Each row of a before or after table is a point. The points were changed in one or more steps. Then noise was added and the rows were shuffled. The steps act on how far a point lies along the listed directions, d1 being the first. Name the steps. A step turns or swaps two directions, mirrors them in a line or flattens them onto one, adds a multiple of one to another, or multiplies one. Angles are multiples of 10 degrees, from the lower direction toward the higher: turns from -170 to 170, lines from 10 to 170 but not 90. Use the fewest steps. Two steps may share a direction if one is a turn and the other turns, adds or multiplies; they go together, in the order done. Otherwise the lowest direction goes first.
(in the rows, 128 means zero)

Directions:
(1): [144 117  74]
(2): [182 142 141]
Before:
[[102 124 141]
 [124 125 110]
 [110 124 111]
 [150 130 129]
 [154 140 119]
 [153 143 137]
 [154 133 111]
 [135 136 131]
 [141 137 120]
 [121 130 135]
 [165 121 109]]
After (11 x 3):
[[109 132 150]
 [205 134  81]
 [ 49 122 165]
 [194 139 129]
 [235 125  67]
 [ 75 110  80]
 [205 160 159]
 [118 116  76]
 [167 138 106]
 [207 148 107]
 [152 141 139]]
Steps: multiply d1 by 3; multiply d2 by 3

Directions:
(1): [145  97 132  89 156 159  63 124]
(2): [111 123 162 157 170 181 152 163]
(3): [170 176  92 102 162 151 157 118]
(4): [140  69 138 108 160 102 175 102]
(5): [163 146 198  97  95 133 140 127]
(6): [133 149 154 172 153 125 109  60]
Before, 10 rows:
[[135 117  69 142 139  88 115  83]
 [110 103 139 143 117 109 194 178]
 [132 140  75 117 148 137  85 117]
 [ 87  74 105 193 171 119 136 123]
 [ 92 101 136 140  93 114 161 162]
 [ 90  80 143 153 171 128 136 107]
 [112  92  77 110 164 114 124 111]
 [146 155  88 125 126 138 145 121]
 [ 95  97 114 154  85 100 174 158]
 [126 125  99 111 140 124 106  87]]
After, 10 rows:
[[135  57 101  82 150 153 121 156]
 [164  56  95  61 170 117 132 130]
 [124 145 111 163 148 158 105 109]
 [106  10 120 123 124  67 124 116]
 [136  87 103  76 133 144 124 159]
 [100  67 154 181 166 129 149 128]
 [ 89  57 114 143 169  90 184 105]
 [116  29 145  93 129  64 165  90]
 [ 85 170 112 194 117 131 112 138]
 [ 93 117 143 158 137 129 156 111]]
Steps: turn d1 and d2 by -170 degrees; turn d3 and d6 by 60 degrees; turn d3 and d5 by -40 degrees; multiply d4 by 2.5

Directions:
(1): [111 106 125 157  49 116  77 120 105 144 150]
(2): [ 81 144 117 138 150 160  90  68 139  77 129]
Before, 11 rows:
[[140 153 129  83 158 124 138 128 138 127 105]
 [150 137 136  92 158 129 147 128 134 105 137]
 [185 104 127 127 104  80 164 180 121 199 136]
 [ 99 185 126  92 218 161 167  85 162  89 101]
 [140 120 134 116 140 112 143 130  96 153 141]
 [153 118 122 132 103 120 128 163 108 131 123]
 [100 134 117 121 167 163 122  91 147  79 124]
 [190 148 129  75 189 118 235 187 133 157 114]
 [127 142 125 124 162 140 127 101 146 112 138]
 [100 150 122 161 131 148  72  97 138  86 149]
 [169 109 137 149  62  74 139 199  95 208 155]]
After, 11 rows:
[[114 180 121 112 248 155 162 103 158  83 118]
 [131 128 132 113 165 123 146 117 103 136 135]
 [133  95 127 140  62 114 109 147 112 150 146]
 [152 136 134  91 114 105 131 151 121 156 115]
 [155 117 140 128  37  82 145 178 102 208 138]
 [147 119 129 137  99 112 119 134 123 153 150]
 [163 120 139 101 115 110 141 150 119 135 144]
 [134 140 118 121 158 144 135 134 127  94 111]
 [147 150 116 103 227 133 178 118 163 119 110]
 [193 141 130  78 170 112 231 195 127 171 117]
 [115 129 125 171  80 124  67 121 121 118 159]]
Steps: swap d1 and d2
